Each row is a point. The points of each table are mixes of a few directions, plus a little noise. Count the directions of each table, and those that both share. Where both have some left over, give the other angles between the two spaces (their principal angles), to ten degrees, smallest first.

First, 6 rows:
[[-78 -16]
 [ 31   6]
 [ 19   4]
 [ 81  17]
 [-52 -11]
 [ -2  -1]]
Second (5 x 2):
[[ 24 -19]
 [ 13  -9]
 [-83  65]
 [ 13 -11]
 [ 34 -27]]
Directions: first 1, second 1, shared 0; angles 50

First (6 x 3):
[[-54  31  67]
 [  6   3  31]
 [-33  -2 -92]
 [ 44  -9  50]
 [ 17 -10 -21]
 [ 21 -13 -35]]
Second (6 x 3):
[[-60  29  39]
 [-72  29  12]
 [ -6  -6 -50]
 [ 89 -33  10]
 [ 30 -10  16]
 [ 19 -11 -27]]
Directions: first 2, second 2, shared 2

First (7 x 6):
[[  8 -17 -86  61  40 -37]
 [  1  -3 -14   9   6  -6]
 [ -4   8  40 -28 -18  16]
 [ -1   4  21 -14 -10   9]
 [-10  22 107 -75 -50  45]
 [  9 -19 -98  69  44 -43]
 [ -3   6  28 -20 -13  11]]
Second (6 x 6):
[[-13 -11 -15   7   2   2]
 [-58 -48 -68  31  11   9]
 [ 50  42  59 -29  -7  -5]
 [  9   7  11  -6   0  -2]
 [ 73  61  85 -41 -12  -9]
 [-61 -52 -72  35   9   8]]
Directions: first 1, second 1, shared 0; angles 50

First, 9 rows:
[[ -58  -85  -32   15   -5   -4   14  -39   32]
 [ -22  -14   -8   59  -21   49   75  -67   70]
 [   8   64  -41   -2   -3   36  -52    9   15]
 [  40   31   36   23  -13   29   83   15    3]
 [  12   -8   19  -24   10  -31  -13   28  -36]
 [ -23   -9  -28  -31   15  -30  -87    1  -16]
 [  43  102   21  -20   14   -8  -80    5  -22]
 [  33   20   14   -4   -6   14   42   48  -20]
 [ -32 -101   17  -17    9  -57   17    2  -26]]
Second (10 x 9):
[[ -14  -44   78  -84   13  -29   47   46   20]
 [  -2   46  -59   40    5   42    2  -19  -30]
 [   8   85  -32    7    5  -16   11    5  -14]
 [ -37    5   35   76   20   18   64  -19   -3]
 [  26  -20  -15  -57  -16  -15  -48   14    8]
 [  12 -107   52   -5  -25  -33  -59  -12   43]
 [  30  -51   -8  -55  -24  -18  -70    7   17]
 [ -13   -9   33   81   -2  -17    7  -31   17]
 [  -9   59  -65   61   10   54   16  -25  -38]
 [   0   37  -18  -65   14   13   30   34  -21]]
Directions: first 4, second 4, shared 0; angles 30, 50, 50, 50

First (11 x 11):
[[  53  -63   71   28  -78  -20   12   -5  -15   -3  -61]
 [ -18   33  -31  -25   27   -2    4    2   23  -30   27]
 [   6  -40   22   37  -12   14  -21    3  -51   80  -29]
 [ -41  103  -84  -49   49   50  -58    7   25   22   43]
 [  21  -56   43   34  -20  -19   23   -2  -25   11  -21]
 [  39  -60   60   32  -55  -20   15   -5  -22    5  -46]
 [ -10   55  -34  -42    8   13  -14   -1   39  -36   17]
 [  -6   -9   -1   13   12    3   -2    2  -15   27    2]
 [   8    8    7  -21  -10  -26   38   -7   40  -84   11]
 [ -51   18  -50   24   72   44  -47   12  -53  116   30]
 [  -3   14   -2  -30    7  -35   54   -7   52 -106   28]]
Second (8 x 11):
[[  9 -17  91  30  51 -29  28 -83  20  16   0]
 [-38   5 -92  30  28 -23 -51  21  51 -15 -41]
 [  2 -11 -72  44   7 -12 -31  -1  31  23  -9]
 [ 27 -16 -37 -91  -7  21 -12 -11  -1   0 -25]
 [-64  39  87  53  10 -24  31  12 -15 -30   8]
 [  0  17 -41 -55 -66  27   3  31 -46  28   4]
 [ 63 -37  75  46  36   9  20 -13  12 -25  49]
 [  0  20 -10 -56 -61  31  12  42 -52   6  14]]
Directions: first 3, second 5, shared 0; angles 50, 50, 70
